Rows are points. Two turns around zero, p and q, are shown by what they do to some points. Where does a point land after both, in the order given? Backwards means that the second turn is done in reverse. Each puzzle has new turns, and all numbers are rounded.
In the rows, 128 means zero.

Turn p:
[135 105] -> [135 105]
[ 77 155] -> [ 77 155]
[172 124] -> [172 124]
Turn q:
[113 156] -> [111 155]
[77 95] -> [79 92]
[154 151] -> [152 153]
[169 111] -> [170 114]
Where do these land?
p, then q backwards: [84 93] -> [81 96]
q, then p: [144 123] -> [144 124]
q, then p: [156 168] -> [154 170]

Turn p:
[ 78  98 117] -> [ 85  88 134]
[113 104 108] -> [116  97 118]
[129  96 133] -> [137  99 140]
[161 167 102] -> [147 164  88]
[159 175 179] -> [154 192 159]
Turn q:
[ 83 155 204] -> [ 58 156 181]
[133 123  69] -> [152 116  75]
[131 121 163] -> [121 127 163]
[140 102  79] -> [159  98  91]
[130 121 132] -> [130 122 134]
[151 146 121] -> [149 149 125]
Where do these land?
p, then q: [130 101 155] -> [131 118 165]
p, then q backwards: [128 170  98] -> [110 168 101]
q, then p backwards: [159 159 162] -> [142 155 174]
p, then q: [131 111  90] -> [144  98 103]
p, then q: [111 141  76] -> [120 111  75]
q, then p: [109  87 187] -> [114 105 197]

Turn p:
[101  75  73 177  89 161] -> [ 86  69  93 181  85 149]
[147 134 118 135 158  81] -> [146 128 121 134 165  84]
[129 160  94 121 143 136] -> [124 154  87 126 140 130]
[109 124 119 160  76 149] -> [110 123 126 162  73 140]
[105 173 168  95  80 159] -> [119 183 155  95  74 155]
[172 145 171 135 172 127] -> [181 146 155 130 173 139]
[171 160 146  95 101 140] -> [176 156 126  94 100 137]
[113  80 155 140 162 104] -> [114  88 170 135 166 117]
[107 102 108  95 172  94] -> [ 98 104 119  95 176  99]
Turn q:
[106 103 150 122  83 164] -> [107  97 143 131  83 164]
[131 110 101 122 179  92] -> [135 113 111 121 179  86]
[ 94 143 127 157 139 155] -> [ 95 141 133 154 146 155]
[202  88 147 118 178 106] -> [201 100 165 113 162  87]
[144 142 106 100 121 137] -> [147 134 102 105 125 143]
[107 141 140 156  78 157] -> [104 140 133 159  84 163]
[158 139 104 188  94  84] -> [153 158 103 188 100  86]
[ 82 158 149  61 152 130] -> [ 81 141 134  52 145 140]
Where do these land?
q, then p backwards: [193 122 160 113 102 169] -> [182 121 180 122  95 160]
p, then q backwards: [ 78 138  58  93 131 143] -> [ 58 152  83  96 112 113]
p, then q backwards: [154 160 184 143 151 157] -> [171 163 151 149 150 171]
p, then q: [126  97 122 172 150 112] -> [122 108 149 168 152 104]
q, then p: [ 83  77 126 128 133 107] -> [ 82  85 149 133 137 105]
q, then p: [141 156 154 149 100 140] -> [144 161 140 143  95 140]
p, then q: [120 146  92  98 129  68] -> [114 140  86  99 136  72]

Turn p:
[168  90 143 122 146 143  95 103] -> [185 119 130 110 142 134  92 108]
[ 79 112 163 140 164 187  68 137] -> [107 114 149 126 134 181  37 143]
[155  97 125 154 140  89 152 125] -> [157 111 126 163 153  97 147 110]
[118 117 150 104 151 137 142 197] -> [126  97 134 133 139 130 124 203]
[ 81 125 143 122 114  95 123  88] -> [ 87 124 163 113 131 100 121  91]
[180 191 153  90 112 131 170 115] -> [158 175 155  91 120 143 200 147]
[154 131  77 120  90 135 164 131] -> [134 122  78 120 103 126 181 119]
[116  93 141 187  81 153 132 117] -> [128  86 139 167  85 155 123  83]
[118 175  44 138 171 120 130  69] -> [ 90 196  66 123 177 133 138  79]
[116 148  94 123 127 101  83 172] -> [108 156  96 139 107  89  97 162]
[124 129 175 108 110 117 150 153] -> [129 108 172 122 115 119 149 161]
Turn q:
[107 138 122 140 156 102 155 147] -> [ 97 149 127 119 150 111 146 155]
[141 152 128 115 110 154 145 164] -> [145 147 116 109 101 157 150 143]
[137 138 164 158 145 161 149 157] -> [139 157 161 133 140 170 143 158]
[163  89 131 121  96  70 124  71] -> [158 104 138 166 118  51 124  90]
[118 160 148  89 141 154 142 136] -> [127 147 140  76 122 153 139 114]
[163 103  91 158  84 105 168  31] -> [130  99 127 211 118  82 179  57]
[ 94 152 135 129 167 125  60 145] -> [ 99 144 117 103 151 145  54 138]
[ 72 118 154 137 125 155 171 143] -> [ 88 112 174 111 117 153 159 157]
[133 103  98 102 185 137  44 168] -> [150 102  76  93 182 145  55 152]
[152 127 109 130  71 117 122 118] -> [148 120 105 158  82 112 132 115]
Where do these land?
p, then q: [ 80 162 107 139 103 128 120  74] -> [ 67 119 147 115 102 132 122  77]
p, then q: [149  90 151 147 187  69 144 150] -> [145 163 142 157 200  96 113 167]
q, then p backwards: [170 171 115 124  82 136 151 114] -> [171 156 102 160  82 130 132 111]
p, then q: [100 178 123 106  89 131 104 134] -> [ 99 134 124  98  64 129 122 128]
q, then p: [ 86 127 162 121 123 199 155 155] -> [127  78 153  90 108 184 133 164]
q, then p: [159  72 134 155 112 100 131 144] -> [169 117 128 186 126 101 131 143]
p, then q: [135  75 110 109 155 105 148 139] -> [140 108 111 129 180  91 133 147]
p, then q: [175 122  81 162 149 100 115 140] -> [125 161  76 178 153 114 135 121]
q, then p: [ 98 155 170  88 152 182  84 102] -> [136 134 155  49 125 165  79 115]

Turn p:
[140  74 154 136 128 111 132 136 148 110 153] -> [152  77 131 154 131 131 128 154 137 102 142]
[133 162 146 134 175 136 162 157  99 150  93] -> [141 182 149 142 168 157 154 127 126 149  96]
[118 178 125 157 122 104 142 111 126 154 125] -> [102 155 140 145 136  97 148 102 143 160 135]
[160 174 117 125 143 139 173  91 105 141 117] -> [133 150 111 108 160 126 172  76 131 154 112]
[155 126 117 125 101 131  73 134 180 111 145] -> [140 115 103 125  90 125  74 121 164 113 161]
[116 156 171 134 137 134 138 109  88 104  95] -> [135 158 165 138 132 123 154  92 103 101  98]
[156  98 121 104 111 104  85 148 147 157 128] -> [160 110 106 134 108 112  77 157 140 152 123]
[ 65  62 136  31 115 118 147 122 170 123 151] -> [120  36 182  54 119 131 106 182 128 126 110]
[113 122 106 113  92 132 136 153 150  83 152] -> [123 119 128  90  96 128 139 158 146  98 164]
[118 141 112 150 196 132 139 105  91 128  88] -> [ 94 163 115 145 180 141 141 111 110 116  77]
[136 162 107 141 140 120 135 119  58 136 128] -> [125 177 107 127 157  98 154 115  88 137 123]
[130 109 141 139 104 168  91 140 155 141 173] -> [135 102 126 139 100 156  90 125 115 135 185]
[127 117 116 148 106 120  92 143 166 114 163] -> [119 113 115 140 104 119  96 144 150 113 176]
[125 110 122 153 122 142 147 124 108 141  80] -> [116 136 115 152 108 146 158 129 111 138  89]
Turn q:
[134 153 139 145  95 103 117 111 161 147 104] -> [145 150 137 131  82 115 126  92 144 125 106]
[113 103 104 136 176  93  71 100  84 141 132] -> [108 134 126 136 192  93  84  95  87 147 112]
[ 76  82 100  96 148 159 125  90  87  98 170] -> [ 55  90  99 104 186 154 122 126  95 110 138]
[154 107 129 157 179 131  95 110 120  84 109] -> [168 111 140 153 183 138 100 120 104 102 105]
[100 157 121 151 163 116 165 134 127 111 113] -> [116 148 133 163 150 112 163 151 142 105 105]
[152  90  88 155  91 127 158 142 159  86  93] -> [164  69  78 157  99 129 130 138 155 108 102]
[113 105 111 145  98 164 118 128 151 150 157] -> [105 121  99 146 102 165 114 106 131 139 158]
[144  96 148 119 122 125 129 149  93 158  95] -> [136 107 145 120 119 122 114 153 113 183 107]
[148 171 136  80 135 172 157 104 121 145 130] -> [138 157 130  76 135 164 183 135 122 138 135]
[146 137 131 133 119 101 140 135 162 159 174] -> [134 134 136 135 109 105 143  98 155 140 179]
[128 170 114 105  87 122 137 177 147 167 134] -> [130 170 105 111  76 109 135 150 159 152 156]
[125 152 175 156 109 105 131 155  97  86 124] -> [134 126 171 143  98  99 122 169 100  89 123]
[131 140 168  86 143 145 122 128 154 131 130] -> [133 144 164  90 136 157 126 132 156 126 138]
Where do these land?
p, then q: [130 150 100 105  81 124 101  58 139 148  91] -> [ 98 124 105  85  99 100 116  72 135 144  74]
p, then q backwards: [132 168 138 146 155  94 150 151 117 146 105] -> [117 160 129 138 182 114 139 138 137 157 107]
q, then p backwards: [146 176 171 122 148 119 101 148 113 138 139] -> [107 170 157 108 123 121 116 171  99 125 141]
q, then p backwards: [142 135 120  98 115 176 108  88 141 152  94] -> [153 142 113  93 137 189 141 126 127 140  94]
q, then p: [138 156 174 151 156 120 136 139  71 147 112] -> [169 169 169 167 145 120 154 129 108 148 118]
q, then p: [109 122 129 127 104 127 120  95 175 132 131] -> [100  97 130 110  99 128 123  94 136 115 124]
q, then p: [106  68 126 158 105 138 146 159 126 115 176] -> [ 96  90 120 160 112 135 122 174  94 113 173]
q, then p: [110  90 136  99 134 102 144 163 106 105 158] -> [128 104 153 137 145 124 100 192 126 115 139]
p, then q backwards: [111  92  86 133 140 122 137 161 132 142 177] -> [119 105 110 103 139 157 145 177  95 115 157]
q, then p: [108  74 129 132 165 129 140 129 142 111 151] -> [100  95 133 158 153 161 107 145 123 105 132]
q, then p: [109 179 143 146 158 137 113 151  87 101 110] -> [148 205 151 141 139 128 140 135 128 102 130]
p, then q backwards: [150 159 106 100  89 153 154  75 163 127 115] -> [139 114 117  85  84 112 142  79 165 163 126]
p, then q: [152  76 112 164 149 110 127 154 117  90 167] -> [145 101  93 176 161 112 119 163 127 100 165]
q, then p: [148 146 121 112  93 139 114 119 163 139  65] -> [147 138 100 100  77 135 121  97 158 151  99]
